Each row of a before or after table is a point. One or more steps were done to the points. Then noise was added and the rows were shuffled. The steps act on columns, c1 being the first. What was done? A step turns or swaps two columns, mirrors them in a line or flattens them onto one, adds a multiple of one to another, or multiplies or shifts one. Angles are multiples of 10 degrees, from the lower column toward the higher: turns from -170 to 170, lines from 10 to 170 but not 90. Use the fewest steps. Two steps may share a column if one is a turn and the other turns, adds or multiplies; they go together, in the order done. Otherwise the lowest column goes first.

Before, 11 rows:
[[ 53   9  27]
 [-44 -21 -16]
 [ -6 -61  55]
 [ -9  35 -21]
 [ 50 -62 -15]
 [ 39 -14 -35]
 [-23 -15  19]
 [  4 -31  27]
 [-20  -3  31]
 [  1  36 -28]
 [ 61 -33 -24]]
After:
[[ 34  51  55]
 [ 78  16 -16]
 [-31 -22 -21]
 [-23 -28 -29]
 [-13  16  31]
 [ 40 -14 -35]
 [ 35 -40  27]
 [ 67 -14 -25]
 [-22  44 -15]
 [-10  27  19]
 [ 24  21  27]]
Steps: mirror c1 and c2 in the line at 160 degrees

Before, 13 rows:
[[   3  -76    9   34]
 [ -20 -121  -26  -17]
 [   2   20   10   -8]
 [ -28   24  -24   31]
 [ -21   44   -8   21]
 [ -40   25  -27   21]
 [   2   45   19  -28]
 [  -9   18  -23    9]
 [ -39  -12    3    8]
 [   2  -69    1   -3]
 [ -37   -3   -7   27]
 [ -23    8   -6   -3]
 [ -42  -11   17  -11]]
After, 13 rows:
[[  13   34   20   34]
 [  45   -8    7  -14]
 [  22   17   44   29]
 [   5 -108   32  -57]
 [   3  -84  -10    8]
 [  27  -11   24   24]
 [   7   50  -18  -10]
 [  36  -11   17    3]
 [  16    7   20   -1]
 [  -4   15   25   16]
 [  -1  -64   -1  -28]
 [  12   13   35   37]
 [   4   21  -12    1]]
Steps: turn c1 and c3 by -150 degrees; turn c2 and c4 by 20 degrees

Before (9 x 6):
[[-24   2 -16  44 -16  19]
 [ 26  36  27  18 -20 -34]
 [ 11  53 -40  44 -15  55]
 [-22  41   4 -23   6 -40]
 [ 35  -7  41 -33  28 -21]
 [ 16  42 -58  25 -54  48]
 [ 56 -19 -13   0  42 -54]
 [ 36 -48  13 -32  18 -52]
 [ 30 -22  11 -17   2 -48]]
After (9 x 6):
[[ 16  48 -58  23 -56 -41]
 [ 31 -46  12 -16   2  21]
 [-23  19 -17  45 -15  -1]
 [ 34 -22  40 -34  28   7]
 [ 36 -52  14 -30  18  48]
 [-21 -41   4 -23   6 -41]
 [ 12  56 -41  45 -15 -55]
 [ 56 -54 -13   0  42  20]
 [ 27 -35  26  18 -21 -35]]
Steps: turn c2 and c6 by -90 degrees

Before (11 x 8):
[[  9  -9 -51  32 -26   2 -24  11]
 [  2  33 -36  11 -13  42 -57   9]
 [  2  -3  27 -14 -57 -53  53 -40]
 [-47  -4 -23  30 -22 -41  38 -33]
 [  6 -11 -41  33  11  26  19  41]
 [-13 -17  11  23 -16   8 -45  36]
 [ -7 -50 -10  31 -71 -32  40 -38]
 [ -4 -24 -27 -27  13  10 -60  -2]
 [ 17  11 -22  60  34  11 -44 -26]
 [ 27  -2 -11  11 -32 -78  16 -37]
 [-23 -11 -13  20 -65 -87  53  -1]]
After, 11 rows:
[[ 13 -19  12  36 -14   7 -43  23]
 [-15  -8  19  17 -65 -89  55 -13]
 [-11 -51   3   7 -71 -27  39 -50]
 [-33  34  -7  14 -12  44 -57   2]
 [-53 -10 -19  33 -30   0 -26  -7]
 [-38 -11 -16  50  10  25  24  21]
 [-29 -25  -6 -26  13  12 -60  11]
 [ 27   0   3 -35 -58 -56  53 -27]
 [-32  -2  43   3 -20 -39  34 -43]
 [ -8   0 -30  -9 -30 -76  16 -38]
 [-20   9 -20  40  32  10 -45 -51]]
Steps: turn c1 and c3 by -80 degrees; turn c4 and c8 by -30 degrees

Before (11 x 9):
[[ 69  30 -31  10 -15 -37   7  -6   1]
 [ 56  -8 -50   9   0  54  36  30  38]
 [  9 -70  -4 -63  -2 -33  15 -31 -38]
 [ 25 -49  20 -56 -41 -26  50 -31  38]
 [ 58  20 -60  14 -50  17  19 -20 -32]
 [-42  16  40   3 -39  15 -39 -45 -40]
 [-53 -56  27  -5   5 -22  52 -39 -38]
 [-22 -34  12 -23   6  21  57  52 -33]
 [-21  16 -39  13   9 -32  -7   1  12]
 [ 37  10  -5  33  19  30  12  11  18]
 [ 37 -48 -20  15 -29 -23  -6  37  10]]
After, 11 rows:
[[-22 -33  21  16   6  13  57 -55 -33]
 [-53 -56 -22 -30   6  27  51  27 -40]
 [-42  17  16 -27 -39  39 -38  36 -40]
 [ 37  10  31  31  18  -6  12  14  18]
 [  9 -70 -33 -69  -2  -6  17 -17 -37]
 [ 56  -8  53  27   0 -49  36 -18  38]
 [ 25 -49 -27 -62 -41  21  50 -13  39]
 [ 70  30 -37   4 -15 -31   7  11   1]
 [-21  16 -31  11   9 -39  -6   7  12]
 [ 38 -48 -23  35 -30 -19  -7 -18  11]
 [ 59  20  17  -3 -50 -60  19  24 -32]]
Steps: swap c3 and c6; mirror c4 and c8 in the line at 20 degrees

Before (9 x 11):
[[-11 -22 -30   6 -28  29   8  -9  38 -13 -71]
 [  3  -7 -32 -11  23 -13  89 -41  31   0  36]
 [-39 -13 -18 -13  40  21  16  17  -6 -45  -7]
 [-12   8   4  24  10   4   9  17 -14  17 -82]
 [-42  23 -35  39  47 -66  15 -56  24  18  49]
 [ -7  -1 117 -14  -9 -40 -12  -2  86   6  37]
 [-36  75 -21 -16  42  20  83  16   8 -10  37]
 [-10  24   3   5 -11  -3   3 -13 -10  -5  -1]
 [ -3  44   5  23  45  22  10   7   2 -31 -12]]
After, 9 rows:
[[-10  24   2   6 -15  -1   5  -8  14  -6   0]
 [-36 -13 -18 -16  46 -23  15  -2  -6 -47  -7]
 [ -9   8   3  25  18  -5  12  10   7  16 -81]
 [-40  24 -32  41  11  70  14 -75  10  16  49]
 [ -8   0 116 -16  -7  79 -15   3 -55   6  38]
 [ -5  46   5  23  40 -17  11 -16 -13 -30 -15]
 [-35  75 -23 -17  45 -16  81  -6 -14 -12  34]
 [  4  -5 -32 -10  -3  26  87 -48 -19  -3  39]
 [-10 -20 -33   5 -28  -5   5   6 -47 -14 -71]]
Steps: turn c5 and c8 by -30 degrees; turn c6 and c9 by -150 degrees

Before (10 x 12):
[[-20  46  -5 -19  35   9  -9 -22 -12  -7 -10 -22]
 [-10   1 -26  10  11  27  -4 -13 -23  40 -62   5]
 [ 25  12  -3  22 -26 -28  -4   8 -20   9  -4  -2]
 [-36 -26 111 -57 -39  40  54 -36 -41 -78 -40 -53]
 [ -6   2 -10  30   3   5  -1 -80   3  15 -14  -9]
 [-21  -9  15  42  29 -15   8   9  19  40 -11 -25]
 [ 11  24 -21  42  45 -32  -1 -16  21  -5 -60  33]
 [-36 -52 103 -24 -15  71  69 -12 -78 -91  27 -18]
 [  5  14 -11  -7  18 -18  57 -22   3  42 -12  14]
 [-51 -11 -22  -5 -14 -10  -5 -11  28  22  -1  34]]
After:
[[-21  41  12  43  31 -15   8   9  18   8 -12  -4]
 [ 23   9   0  22 -26 -31  -4   6 -23  -8  -6  -1]
 [-41 -91 102 -21 -16  74  68  -9 -79  50  27  -4]
 [ -8  42 -30  12   7  24  -9 -20 -18   3 -60   2]
 [-37 -79 115 -54 -39  38  52 -34 -38  25 -40 -17]
 [  2  43 -12 -10  18 -21  61 -24   2 -14  -8   4]
 [ -8   9  -8  28   5   8   5 -78  -1  -5 -16  -1]
 [-18  -7  -6 -19  36   8  -9 -19  -9 -44  -6 -11]
 [ 12  -2 -20  46  41 -29  -1 -18  17 -24 -63  13]
 [-55  19 -20  -3 -12  -9  -7  -9  31   7   5  12]]
Steps: turn c2 and c10 by -90 degrees; multiply c12 by 0.4

Before (10 x 14):
[[ 53  18 -24  31 -20 -18 -20 -10 -66  38  41 -10 -13  -7]
 [ 11  39 -35   3  20 -35  25  29  -6 -36 -50  31  44 -19]
 [-17  11 -14 -15  48 -30 -25  23  18  -1   2  23  32 -47]
 [-24  -5  20 -11  -9  47 -22 -11  25  16  41 -18  11  38]
 [-34  -4   0 -56 -21   7 -19 -34 -29  49  66   1  29  13]
 [ 45 -43 -32  17 -37 -47  28  58 -17  -9 -36 -11  -9   2]
 [-30   3  15 -30 -23   5 -49 -48  41  39  35  37  24  13]
 [ 40 -16 -33  52 -10 -57  27  38 -30  43  29   9  10  30]
 [ 12  36 -27   9   0 -55 -18  17 -43  15  22  -5 -35  25]
 [-31  26  45 -35   3   8 -39  -3   3  51   3  13  36   2]]
After (10 x 14):
[[-34 -26 -27 -55 -55   9 -22  20  28   1  66  -7  -1  15]
 [ 46  70   4  16 -93 -61  29   8  18  -1 -35   7  35   1]
 [-19  13 -34 -16 120 -39 -25 -20 -20   0   4 -18   9 -46]
 [-31 -18 -28 -33   7   9 -37 -20  -6  -2   4 -12 -51   0]
 [ 53 -18   7  31 -52 -24 -20 -13  66   0  43  -2  24  -6]
 [ 12   0  30   9   1 -69 -17 -40  43   1  22  -3  34  25]
 [-23  -5  -8 -10 -26  61 -22   7 -21  -1  41  23 -21  39]
 [-28 -42 -20 -30 -57   7 -50  23 -45   1  36 -31 -21  13]
 [ 40  42 -14  52 -24 -74  26  -6  27  -1  30 -15  30  30]
 [ 10   8 -48   3  48 -43  26 -48  -1   1 -50 -34  29 -17]]
Steps: turn c2 and c8 by -120 degrees; mirror c3 and c13 in the line at 140 degrees; multiply c5 by 2.5; multiply c6 by 1.3; turn c9 and c12 by 170 degrees; multiply c10 by 0

Before (9 x 18):
[[-19  57  12 -35  12  78 -21  17  40 -29  12  46  40  77 -17  -4 -24 -24]
 [ -6  -2   5  30   6  16  -3 -52  89 -50  24   6  20 -14 -41  18 -50   0]
 [ 52 -14 -46 -22  12 -19  11  46 -12  -8 -42 -33 -33   9 -38   9 -67 -30]
 [ -1  25 -34  39  55   5 -57  23  -8  -3  -7  34 -11 -11 -65  -8   4  -2]
 [ -7  42 -24 -16  33  78  32 -33 -11   6 -46 -45   4  23  29 -33  27  20]
 [ 52 -30   0 -37 -29  62 -35  19   5  39  26 -24 -25  55 -17  -2 -48  48]
 [-10  28  -7  12  59  14 -47 -26   1   3 -10 -25 -29  10  26 -30  21  -3]
 [  2 -18 -21  41  26  13 -31  10  37 -40  -9 -19 -32  63  11   1  10  31]
 [ 57  62 -78  -9  36 -18  43  23  27  43 -50  45   9  19  17  22 -44   3]]
After:
[[-19  57  13 -33   8  76 -17  15 -41 -27  12  43  42  78 -17  10 -22 -21]
 [ -7  -1   7  28   5  17   1 -54 -93 -51  25   7  15 -13 -39  -3 -50   1]
 [ -8  29  -7  12  57  15 -48 -26   4   5  -8 -24 -30  11  25  30  23   0]
 [ -3  23 -34  38  59   3 -58  23   8  -2  -6  35 -12 -11 -68   7   3  -3]
 [ 53 -10 -44 -22  10 -20  14  45   8  -9 -42 -36 -31   7 -37  -8 -64 -29]
 [ 49 -31  -1 -37 -26  62 -37  18  -8  37  30 -24 -29  57 -17   4 -48  47]
 [  3 -17 -21  42  25  13 -32  13 -36 -41  -5 -19 -30  64  10   7   6  29]
 [ -4  39 -22 -12  34  79  35 -32  21   5 -44 -46   2  19  28  33  27  21]
 [ 57  62 -77  -8  33 -17  42  23 -26  42 -54  46   7  20  17 -16 -45   3]]
Steps: turn c9 and c16 by 170 degrees

Before, 8 rows:
[[   9   19   28  -22  -22   -5   -3   28   37    5    8  -12   -4  -16
     9   -4    5   13  -23  -29]
 [ -20   26  -32   -1  -25    3   11   28 -121   14   11  -16   17  -25
    -1  -17  -13    4    5  -31]
 [ -11  -13   16    8  -14  -39   15   16   25   68  -21  -31    3   15
    27   29   13  -18  -29    5]
 [  16   -6  -25    6   16   -3    6   20    8   26   14    0   14  -24
    39  -12   16    7  -23  -28]
 [ -15  -12    5    3  -12    0    5  -53   27   -3   -7    4   -6   -9
     7  -15   32   15   -7    1]
 [  17   -2  -30    8   22    2  -20   19  -29  -12   10  -59   23    8
    23   -8  -19   -2   28  -30]
 [  -2   -5    9    7  -33  -63   13  -19    7   -1   12  -24   17   42
   -20  -15  -10  -17  -41  -12]
 [  -4    2  -24   -5  -31    1   -3   25   26  -18    4    4   22  -14
    -9   38    1  -21  -25  -31]]
After:
[[  17   28  -32    0  -23   11   11   28 -120   15   11  -15  -22  -25
    -3   -2  -20    3    4  -32]
 [  -6   18   29  -22  -22   -9   -4   28   38    5    8  -11   10  -16
     6   -5   -1   12  -23  -33]
 [  -6  -11    5    3  -12  -23    5  -52   25   -3   -8    3  -16   -8
     6  -34   10   15   -6    0]
 [  22    1  -22   -6  -30    0   -1   23   25  -17    3    5   -5  -15
   -10   24   30  -21  -25  -31]
 [  15   -6  -25    5   18  -14    7   21    7   25   14   -2   16  -25
    39  -20    0    6  -24  -27]
 [  18   -4   10    7  -32  -56   14  -18    8   -1   11  -25   -2   43
   -22   -2  -17  -17  -41  -12]
 [   3  -13   16    8  -14  -49   16   16   24   68  -22  -31  -12   15
    27   10   30  -18  -27    6]
 [  25   -4  -29    8   21   16  -21   20  -29  -12   10  -61   18    8
    21    9  -20   -1   29  -31]]
Steps: swap c1 and c13; add -0.7 times c17 to c6; turn c16 and c17 by 50 degrees

Before:
[[-15 -35 -21  -8  32  28 -17   8 -23  57 -41  -3 -56  27 -30  -9  28 -28
  -28 -11 -18  77 -22   3]
 [ 34  18   7  -5   0 -51 -26  29  71  -5  -7 -12 -13 -52   9  30   5  32
   25  63   1   8 -18  35]
 [  2 -11 -55 -43  24  -4  15  34  -2  21   7  59   8 -51 -30   6   4   5
  -20  -9  22  -1  59  -4]
 [ 20 -85 -20 -10 -60 -31  37 -15 -14  16  49  24  25 -35 -61 -23 -18 -39
   23  68  48  -7 -13 -43]
 [-38  17 -31 -60 -45 -62 -28  48 -22  11  53  -3   4 -10  11  -7  55 -36
   53  -6  77  -6 -29 -30]
 [ 25  -3 -21   4 -55 -13 -46  -2  32  24 -23  34  32  33   9  13  27 -58
  -46 -24 -16  23  29 -14]
 [-13  17  32  30  23 -17  41 -46   1   1 -19  37   2 -21   1  35  70   7
   47 -17  24  56  42  42]
 [-30   8  14  12 -15 -42  -3 -35 -21  -2  20 -34  47 -30 -43   6   0  13
  -48  24 -18   5  -4 -30]]
After, 8 rows:
[[   0  -12  -52   27   46   -4   -4   24    3   20    5   65    8  -53
   -30   23    9    6  -18   -6   20    2   63   -6]
 [ -40   16  -32  -30  -94  -66    4   46  -24    9   54   47   10   -7
    10   19   51  -33   53   -3   74   -5  -26  -31]
 [  21  -86  -17   17 -121  -31   -5   -2  -20   16   49   40   28  -38
   -60  -28  -17  -39   19   73   49  -13  -15  -45]
 [ -32   10   15  -26  -29  -44   -2  -31  -23   -2   23  -22   44  -29
   -41  -15   -1    9  -45   23  -18    2   -4  -32]
 [ -15  -36  -24   -7   65   28   -3   12  -24   56  -38    6  -59   25
   -29   -9   29  -27  -34  -15  -23   76  -26    0]
 [  36   18    7   -8   -1  -55    0   14   72   -5  -11   14  -16  -51
     7   41    5   35   23   66    2    6  -18   36]
 [  18   -1  -19   33 -110  -21   -2   -8   32   20  -27    3   30   29
     9   12   26  -61  -45  -24  -11   20   28  -12]
 [ -11   15   35   49   47  -16    1  -54   -1   -1  -24  -12    2  -22
    -3    9   72    8   49  -21   18   57   38   45]]
Steps: turn c4 and c12 by -60 degrees; add 0.3 times c20 to c12; multiply c5 by 2; multiply c7 by 0; turn c8 and c16 by 30 degrees

Before:
[[-33  35 -19   2  37   3   5 -22   2  20 -27 -23  26  12 -33  38   0  12
   -6 -13 -30 -30 -14  25  24   5 -10 -23 -13  15   0   3]
 [-31   8  13 -10 -39 -10 -27  40 -19 -60 -42 -14  17  40  24  20  32  22
    1  28  12 -30  62   3   4  19   3  -5  39  16   3  23]
 [-12  -7   8  -5  40 -25  -7  24 -49 -26 -55 -22  38 -14 -25 -21 -20 -28
   27 -29 -39  -4  19  -5 -43  25  35  12  45 -22  19  34]
 [ 21  43 -28 -25 -39  12 -10  -8  -6   1 -17  10  12 -44  -7  19 -28 -40
    7  37  11   5  -6 -48 -33   4   7 -24 -36 -12 -25   7]
 [  5 -21 -23  19 -27   6  25 -44   8  22 -20   1  24  26 -26  14  -6  10
   -9 -23  31  13  34 -41   2   5 -11 -30 -20 -32  13   5]
 [ -2  -7  39  -7  -8 -43  32  20 -47 -26 -37 -16 -24 -41  24 -29  19 -55
   24  18   2  -2  18   4   9  41  -7  53 -18 -26 -31  52]
 [-14  13 -13  33  39 -13   8 -35   5 -13  10   0   6 -27 -35  13 -44   6
   27   0 -50   9  -6 -41 -20  44 -36  31 -16   6 -38  52]
 [ 20  26  10 -13  31 -59  24 -39 -20   6   0 -19 -41 -38  27 -19  31 -27
  -44  12 -17 -40  45  19 -30  26 -45 -11  12  36   5  22]
 [ 50  23  36  19 -25  13  12 -19  -5 -23  -4 -34 -25  -8 -19 -10 -35  20
  -27 -42 -45   5 -11  16  29 -21  33  -9   9 -42 -64   1]]
After, 9 rows:
[[  51   23   36   20  -25   14    0  -19   -5  -22   15  -37  -25   -9
   -18  -42  -36   20  -26  -42  -18    5   -1   16   28  -21   33   -9
    10  -42  -64    1]
 [ -13   14  -29   34   38  -14   30  -35    5  -13   14   -3    6  -26
   -35  -51  -44    7   26    0    4    9    5  -40  -20   43  -36   31
   -16    6  -39   52]
 [ -12   -6  111   -5   40  -26    5   24  -48  -26 -121  -13   38  -15
   -25  -35  -20  -28   26  -29  -28   -4  -24   -5  -43   25   35   12
    45  -22   20   33]
 [  -2   -7  101   -6   -8  -44   53   19  -47  -26  -60   -9  -25  -41
    23    8   20  -55   25   18  -28   -2  -22    4   10   41   -6   54
   -17  -26  -31   53]
 [  20   27    8  -12   31  -58   36  -39  -20    6    5   -3  -40  -38
    26  -13   31  -27  -44   12  -23  -40  -48   19  -30   27  -44  -11
    12   36    4   21]
 [ -35   35   37    1   36    3    7  -22    1   19  -75  -27   26   12
   -33  -36    1   12   -6  -13   32  -28    6   24   23    7  -10  -23
   -14   16   -1    2]
 [   5  -21   21   19  -27    6   27  -44    8   22  -61   13   25   26
   -26   28   -6   11  -11  -24   20   12  -32  -41    3    5  -11  -29
   -20  -32   12    5]
 [ -30    8   90  -10  -39   -9  -18   40  -19  -61  -89    9   17   40
    22    9   32   21    1   27   22  -30  -63    4    4   18    3   -5
    39   17    3   23]
 [  20   43   11  -25  -39   13   -8   -9   -5    1  -57    7   12  -44
    -7    7  -28  -40    7   37   20    4   11  -48  -34    5    7  -24
   -36  -12  -25    6]]
Steps: multiply c11 by 3; turn c3 and c11 by 40 degrees; add 0.5 times c26 to c7; mirror c12 and c23 in the line at 10 degrees; mirror c16 and c21 in the line at 50 degrees

Before, 11 rows:
[[  5   4  -9  14 -11  10 -32  44 -13   1 -34  20 -28 -10  16 -28   3 -15
   23   2   8 -34 -11   5  16 -29 -20  -7   1  10  25 -11   7   9   6  -8
    3  -3  23   3   7  -9 -34 -35   8  -8  40  22]
 [ -3 -24 -12  -7 -48 -10  23  -9  12  -2  16 -11   5 -44  15  -4 -24  -9
  -21   6  17 -38  50 -12 -33 -69  -6 -27   2  48  20 -16  -1 -59 -14  -6
   -2  10 -19  36 -16 -30  14  -4 -19 -41 -11  17]
 [ -1  21  20  40  31  16  28   0  -2  28  11  21   3   7  -6 -14  37  38
    1  11  19 -27  32  17  11  30 -25  41  14  19 -12  -6  31   9   4 -21
   -2 -32  -1  -6 -43 -54   1  -1 -17  13  36 -23]
 [  8 -38  -8  10  14 -10  37  19  -3  17 -27  46  11  -8  17  28  33   7
   34 -16  12 -18 -25   9  17  -1  -9 -25   7  13 -28  40  61  24  -7   1
  -23  13  -4 -15   0 -10   9   0   7  -1  26  12]
 [  2 -20  12  24   0  -9   4 -11  -4  -5  13   0  -6 -11  44   4 -10 -43
  -34 -48   8  -1 -15   4  -5  -6  16  -2  -2   0 -30 -52   3 -17 -16  22
   14  35  -6 -27  14 -14  -9   8  17 -27  38 -13]
 [ -1  -2  17 -24 -17 -39  59  15  22 -12 -17 -21  12   2 -21  10  38 -25
    2   5  34 -18 -23  19 -29  28 -44 -14 -31  34  19   3 -12 -33  31 -25
   18   5 -13  12 -23  -7  -2  29 -42   4   4  13]
 [-29  -9 -21  36  -2   1 -10  10  -1 -29  -6 -10 -23  26  -2 -19 -12   4
   -6  -5  46 -10 -20  31 -40 -11  16  -3   6 -11  -6   3 -17 -12  12  11
   11   1  28  -2   7 -25 -23 -35 -48  17  38   0]
 [ -2  -5 -20  23 -14  15   8  26  -5 -12  -6  27  13   2  -4 -33  -5  -1
   17 -12  14  19   1  -7  25 -12 -44  -7  24  48 -22 -12   5 -12  29 -22
  -13   3  14  12 -30 -41  -6  -2 -36  -8  39  27]
 [ 44 -21  34  32 -21   3  -7 -15   9 -20  -3 -19  -4  10  11  -1 -13  -8
  -11 -38   9   5   2  19 -22   4  -2 -41  -7   7   8  -1 -14 -12  41  16
   -2 -21 -16   0   6  12  29  33   1 -10  13   2]
 [-37 -24  -4  -7 -25 -22  -6 -22  10  14  -3 -25   2 -14  29  12   2   7
    4  18  36   0  15  -2  -2  13   1   4 -31   6  15 -17  28 -23  -3 -37
   37 -30  29 -11 -33   4  -7  -9  27 -36  60 -12]
 [  6 -58 -13  42   4  19  26 -12  14  -4   8 -36  -3  10  15  -8 -14   7
   -1 -15   5 -48   1 -13  36 -29 -15   9 -12 -21  -3 -14  42  -4 -28  -3
   22   3  25  11 -20 -15 -34 -33  28 -19  39   8]]
After:
[[   1   22   20   40   31   17   46    1   -2   27   10   20    3    7
    -5  -13   37   39    2    9   33  -65   31   15   10   30  -23   42
    17   21  -12    4   30    9    2  -22   -2  -32   -2   -5  -43  -39
     1   -1  -19   13   36  -22]
 [   4  -22   13   26    2   -7   11  -10   -5   -5   13    2   -6  -11
    44    3  -10  -43  -14  -49   12   -4  -15    5   -4   -7   17   -3
    -3   -1  -28   60    2  -15  -16   19   13   35   -6  -27   15  -10
    -7    7   16  -28   38  -13]
 [   3  -58  -14   42    6   19   31  -10   14   -5    9  -37   -2   10
    15   -8  -15    8    5  -14    7 -121    2  -12   39  -31  -17    8
   -11  -22   -3   14   40   -6  -29   -4   21    2   25   12  -20   -6
   -35  -35   27  -20   39    9]
 [  44  -20   32   33  -24    3  -11  -16    9  -22   -4  -18   -3   11
    12    0  -11   -9   -9  -37   16   15    1   20  -21    3   -1  -39
    -6    5   10    4  -15  -11   39   18   -2  -22  -15    0    5   10
    28   33    0  -11   15    4]
 [   7  -38   -7    8   15   -9   40   19   -3   16  -26   44   10   -8
    18   29   33    6   18  -16   18  -46  -28    6   14    0   -7  -26
     8   14  -29  -50   60   25   -7    0  -25   13   -2  -14    1    3
    10    0    7   -1   27    9]
 [   4    3  -10   12  -12    8  -28   43  -13    1  -35   20  -29  -11
    16  -27    6  -17   25    2   13  -85  -11    8   14  -29  -19   -9
     0   12   24    2    7    8    5   -8    6   -2   24    7   11  -21
   -34  -35    8   -8   40   23]
 [ -29   -9  -20   35   -1    1   -2   10    0  -28   -6  -11  -23   27
    -3  -20  -12    4   -4   -6   74  -25  -20   30  -40  -12   15   -4
     7  -11   -6    0  -18  -13   11   10   11    1   26   -3    6  -29
   -22  -36  -48   18   39    2]
 [  -1   -2   18  -22  -16  -39   60   15   21  -12  -18  -21   12    1
   -19    9   37  -25    2    5   53  -46  -23   18  -30   27  -44  -13
   -32   34   17   -2  -11  -31   31  -23   18    8  -12   14  -23   14
    -2   29  -44    5    4   14]
 [   0  -24  -10   -8  -47   -8   33  -11   12   -1   15  -11    4  -44
    14   -4  -21   -8  -15    9   29  -95   49  -11  -32  -67   -6  -25
     0   48   21   20    0  -60  -12   -6   -1   10  -18   37  -15  -22
    15   -4  -17  -42  -11   16]
 [  -2   -4  -22   21  -15   13   22   27   -5  -11   -6   28   10    3
    -3  -33   -7    1   23  -11   24   48    0   -8   26  -11  -43  -10
    25   47  -22    6    5  -11   28  -20  -13    6   13   12  -32  -35
    -7   -2  -34   -8   36   26]
 [ -38  -23   -2   -8  -24  -19   -8  -20   10   16   -2  -25    3  -15
    27   14    2    6   10   19   57    0   16   -3    0   14    0    4
   -30    5   16   16   29  -23   -2  -37   38  -29   29  -10  -34    3
    -8  -11   26  -37   59  -11]]
Steps: turn c7 and c42 by 20 degrees; mirror c19 and c32 in the line at 170 degrees; multiply c21 by 1.6; multiply c22 by 2.5
